Each row is a point. Each copy is the shape, with its points in the same order, stretched, turned, moved and blurred by noise. Some copies are also mirrored. Which?

Shape:
[[ 36 -73]
 [ 34  49]
 [-41  43]
 [-22  44]
 [ 16  54]
 [ 21  -8]
 [  6  46]
 [-21 -14]]
Copy 1, 8 rows:
[[-77  47]
 [ 70   8]
 [ 22 -44]
 [ 35 -37]
 [ 59 -14]
 [ -4  25]
 [ 55 -14]
 [-27 -15]]
Copy 1 is: mirrored
Copy 2 (8 x 2):
[[-76 -60]
 [-14  48]
 [ 68  29]
 [ 50  33]
 [  8  47]
 [-26  -5]
 [ 17  41]
 [ 18 -16]]
Copy 2 is: mirrored

Shape:
[[-27 -17 -45]
 [  3 -47 -52]
 [ 16 -49  15]
 [ 18  34  53]
 [-54  14 -51]
 [ 37  45  25]
 [ 34   9  29]]
Copy 1:
[[-55 -52 -14]
 [-92 -15  -6]
 [-49  25  41]
 [ 51  20  10]
 [-25 -85 -28]
 [ 44  27 -28]
 [ 12  33   4]]
Copy 1 is: mirrored
Copy 2:
[[ 16  -2 -42]
 [ 39  16 -16]
 [ 16  -1  41]
 [-43 -10  22]
 [  4 -14 -81]
 [-40  15   9]
 [-23   9  31]]
Copy 2 is: only turned
Copy 3 (7 x 3):
[[-41  55  51]
 [-64  62  33]
 [-16  53 -33]
 [ 46 -28 -64]
 [-43  40  72]
 [ 25 -56 -63]
 [ 17 -17 -64]]
Copy 3 is: mirrored
Copy 4, 7 rows:
[[-46 -39 -39]
 [-71 -43 -10]
 [  9 -54   9]
 [ 68  23  35]
 [-53 -11 -60]
 [ 25  19  55]
 [ 33   6  46]]
Copy 4 is: mirrored

Shape (9 x 6):
[[  7 -13  26 -12  10 -20]
 [-15   3  19 -43  43   1]
 [  2  27   2  16 -22   5]
 [ 62  24 -30  12   9  16]
 [ -5 -11  12   3  13  37]
 [ 25  -1  10  -4 -34   2]
 [  0 -33   9 -16   4   6]
 [ 24 -26 -28 -25 -27   4]
 [  9 -27 -22   2  20  18]]
Copy 1, 9 rows:
[[  0 -39   1  10  31  -2]
 [-20 -80 -32  -7  -6  -2]
 [-16  22  14 -39   3 -29]
 [ 21  62 -33 -16  11 -64]
 [ 25 -24  -6  -5 -37 -38]
 [-22  17  20  13  21 -47]
 [  1 -27   6  35  -7  -7]
 [-42  37  17  49   5 -24]
 [ 21  17 -14  20 -28  -4]]
Copy 1 is: only turned
Copy 2, 9 rows:
[[-47 -36 -10  -9   5  12]
 [-36 -79  -5 -26 -16 -10]
 [ 39   6  10  13  22   6]
 [ 21  45  95  16  -9   5]
 [ -1  -2  -8  -4 -35  40]
 [  4   2  26  -2  35  46]
 [-36 -13 -13 -33 -16  41]
 [ -3  18  34 -51   5  44]
 [-11  27  11 -31 -46  16]]
Copy 2 is: only turned
